Each row is a point. Each copy is the shape, with its points in the same order, turned, moved and blurred by noise. Say if it was mirrored as well.

Shape (8 x 2):
[[-10  14]
 [ 35   1]
 [-14  -1]
 [ 19 -11]
 [ 31  42]
 [ -3 -52]
 [ 22 -21]
 [  9  10]]
Copy 1 (8 x 2):
[[-11   2]
 [ 24  35]
 [ -2 -14]
 [ 27  10]
 [-19  53]
 [ 55 -24]
 [ 35  12]
 [  2  13]]
Copy 1 is: only turned
Copy 2 (8 x 2):
[[-26  13]
 [ 20  26]
 [-21  -4]
 [ 13   9]
 [ -9  60]
 [ 16 -40]
 [ 21  -1]
 [ -6  19]]
Copy 2 is: only turned
Copy 3 (8 x 2):
[[  6  15]
 [-40  25]
 [  3   1]
 [-32   5]
 [-18  58]
 [-31 -40]
 [-39  -1]
 [-12  20]]
Copy 3 is: mirrored

Shape (9 x 4):
[[ 31  18  18 -31]
 [  8  20 -36  11]
 [ 19   6  23  34]
 [-29 -15 -20   2]
 [ 31  -1  -7   7]
 [  7  -1  -7 -41]
 [  1  25  -4 -48]
 [-23 -30  28  25]
 [ 27   1 -38 -43]]
Copy 1 (9 x 4):
[[-26   1  26 -41]
 [ -6  -6 -26   5]
 [ 28  26   1 -28]
 [ 15 -30  12  20]
 [  4  -4 -11 -31]
 [-24 -33  20 -21]
 [-47 -15  27 -12]
 [ 56  -5  40   4]
 [-36 -46  -9 -30]]
Copy 1 is: only turned
Copy 2 (9 x 4):
[[-16  -2  37 -29]
 [ 22  -6  27  35]
 [ -2  34 -10   5]
 [  6 -39 -18  28]
 [ 20   8  13  -4]
 [ -4 -36  25 -14]
 [-22 -35  43  -3]
 [ -8  -3 -51   5]
 [ 27 -39  48 -12]]
Copy 2 is: mirrored
Copy 3 (9 x 4):
[[ -9  12  44  11]
 [-20 -24   5  49]
 [ 35 -15   5  21]
 [-23  -8 -33  13]
 [ -3 -30  17  21]
 [-43   1  22   3]
 [-39  24  33  14]
 [ 27   0 -27 -12]
 [-60 -22  34   9]]
Copy 3 is: mirrored

Shape (9 x 6):
[[  6   9  -8 -15 -13 -38]
 [-11   4  26  16 -18   6]
 [ 10 -24  15 -15  -8   1]
 [-19  11   7  60  12  -1]
 [-13   7  41 -16  -4  11]
 [ 17   3  -1  -8  -1  -4]
 [ -9  -8  -6 -23 -12   0]
 [ 11 -18   6   1   3  -7]
 [-14 -12  -1   1  16 -59]]
Copy 1 (9 x 6):
[[-11  11  20 -17 -20 -20]
 [ -7  19  20  30   0  27]
 [ -7  -7  -8  -5 -12  25]
 [-16   4  35  47  45   0]
 [ 20  10  16  16 -12  36]
 [ -4   5   9 -13   6   5]
 [ 12  19  -7   3 -16   1]
 [-12  -8   2   1   4  11]
 [-12 -31  23  12 -18 -31]]
Copy 1 is: mirrored
Copy 2 (9 x 6):
[[ 12  12  -3 -35 -33   8]
 [ 15  -5  -2  -6  -5 -39]
 [-10  11  17   4 -15 -11]
 [ 48  -1 -42   8   8 -28]
 [-19 -16  -1 -14  -3 -40]
 [  0  19   2 -18  -1  -1]
 [ -1 -11  19 -14 -13   5]
 [  2  19   1   2 -13  -3]
 [ 14   1 -35  -4 -52  18]]
Copy 2 is: mirrored
Copy 3 (9 x 6):
[[-18  32  20  -8 -13   8]
 [  8  -5   9  35   0  15]
 [  6  -3  -3 -10  10  28]
 [ 19 -11  11  44 -15 -37]
 [ 18   3  26  23  26  29]
 [  7  23  -3  -2   6   5]
 [-18   8   4   0  21  14]
 [  8   0   2  -9  -2   6]
 [-12   0  42 -24 -21 -14]]
Copy 3 is: only turned

Shape (14 x 8):
[[-20  26  20   8 -44  -3  -5   7]
 [-10  -2   5  -5   1   9 -20 -34]
 [  9   1 -40  -3 -35  -2 -14  11]
 [-21 -15  18   6 -13   1 -12  10]
 [  2  -7  10  -5 -25  22  30  -9]
 [ -5   8  -6   6  14  29   9  -6]
 [-43  50  21  -7  -3   0 -17   2]
 [-17  -8 -13  20 -21  19  -6  -9]
 [  2  15   0 -15  25   3 -40  10]
 [  3 -14 -11 -10   0   6 -29 -10]
 [-15   4   9  13  16   1  31   0]
 [ 18  17 -16  23   5   6  -9  30]
 [ 20  42   6   4  -7 -30  21   6]
 [ 41   6 -34 -11   5 -17  14  -5]]
Copy 1 (14 x 8):
[[-13   5 -28  15   1  19  43   2]
 [ 19  11 -15 -25   4   1   4   3]
 [  7  -2   4  -4 -54   6  29  22]
 [-11 -17  -1  -7   6  29  14   4]
 [ 26  -8  12  25   5   0  37   0]
 [ 22  30  24   3   4  11  13   5]
 [-25  45 -26   0  23  20  30  13]
 [ 15   1  10 -20 -14  18  33  -2]
 [ -4  28  -6  -9 -12  18 -23  36]
 [ 16   0  -5 -21 -17   7  -5  18]
 [ -6  14  27   9  13  -3  13 -11]
 [ -5  23  17  18 -38  34   0   2]
 [-17  31  -6  42 -19 -11  11 -14]
 [ 15  14  11  15 -49 -30  -6   6]]
Copy 1 is: mirrored
Copy 2 (14 x 8):
[[-32 -37  -5   3 -21 -19 -10  12]
 [ -8   2  18  10   6   7 -15   3]
 [ 13 -36  10 -36 -25  14 -11  -5]
 [-11   5   0   4 -25 -27  -7   1]
 [ 16 -23 -17  26  -9  -6  12   1]
 [  2   3 -37   6   6  13 -10  -9]
 [-55 -11 -18  -6  22 -23 -16   2]
 [  9 -16  -5   7 -18  -2 -27 -14]
 [-33  26  -7 -27   2  18   0   2]
 [ -1   4  16 -13  -8  15  -6  -5]
 [ 15   7 -34  15   6 -12  -6  13]
 [ -6   3 -40 -27 -29  24  -7  10]
 [-10 -21 -28 -17   5   1   7  59]
 [ 33 -11  -4 -27   6  33   9  27]]
Copy 2 is: mirrored
Copy 3 (14 x 8):
[[  1 -42   8  33  13 -19  -7   6]
 [ 20 -21  19 -23 -21 -11 -14  -1]
 [-34  -1  -3  17 -22 -14 -14 -14]
 [  0 -34  -8  -5   0 -11  17  13]
 [ -1 -21  25  15 -11  28  13   7]
 [  4   3  31  -9   1   2  18 -16]
 [  9 -39  31  -4  44 -32 -20   1]
 [ -2 -26   9   8 -20 -11  12 -22]
 [ -1  13  12 -29   7 -38  -9  13]
 [ -5  -2   3 -22 -26 -17  -6   6]
 [ 17  -7   6 -11  24  23  16 -10]
 [ -3  27   2  13  10 -23  13  -9]
 [ 16  15   1  32  34   9 -26   4]
 [ -9  42   0   4 -12  22 -22  -8]]
Copy 3 is: mirrored
Copy 4 (14 x 8):
[[ -6  12  20 -37  15   6  -4   4]
 [ 13  15  -4  -2 -21 -12   6 -25]
 [-60   1   0 -11 -22  16   6 -10]
 [ -4  -6  -5  -5  20  -3   1 -22]
 [ -2  -2  43  12   1  -3  -1  -7]
 [-13   4   6   9 -14 -37 -14 -11]
 [  4  19 -10 -42  14 -39  10  15]
 [-20  -4  14 -11 -10 -11 -10 -35]
 [-17  35 -40  10  -6 -19   4  -6]
 [-12  17 -18  11 -15  -2  15 -30]
 [ -4 -20   5  11   3 -28 -18   9]
 [-47  16 -21   7  -6  -9 -35  -2]
 [-11  -1  -6  -6  -5   4 -16  51]
 [-39  -6 -10  26 -42  12  -6  22]]
Copy 4 is: only turned
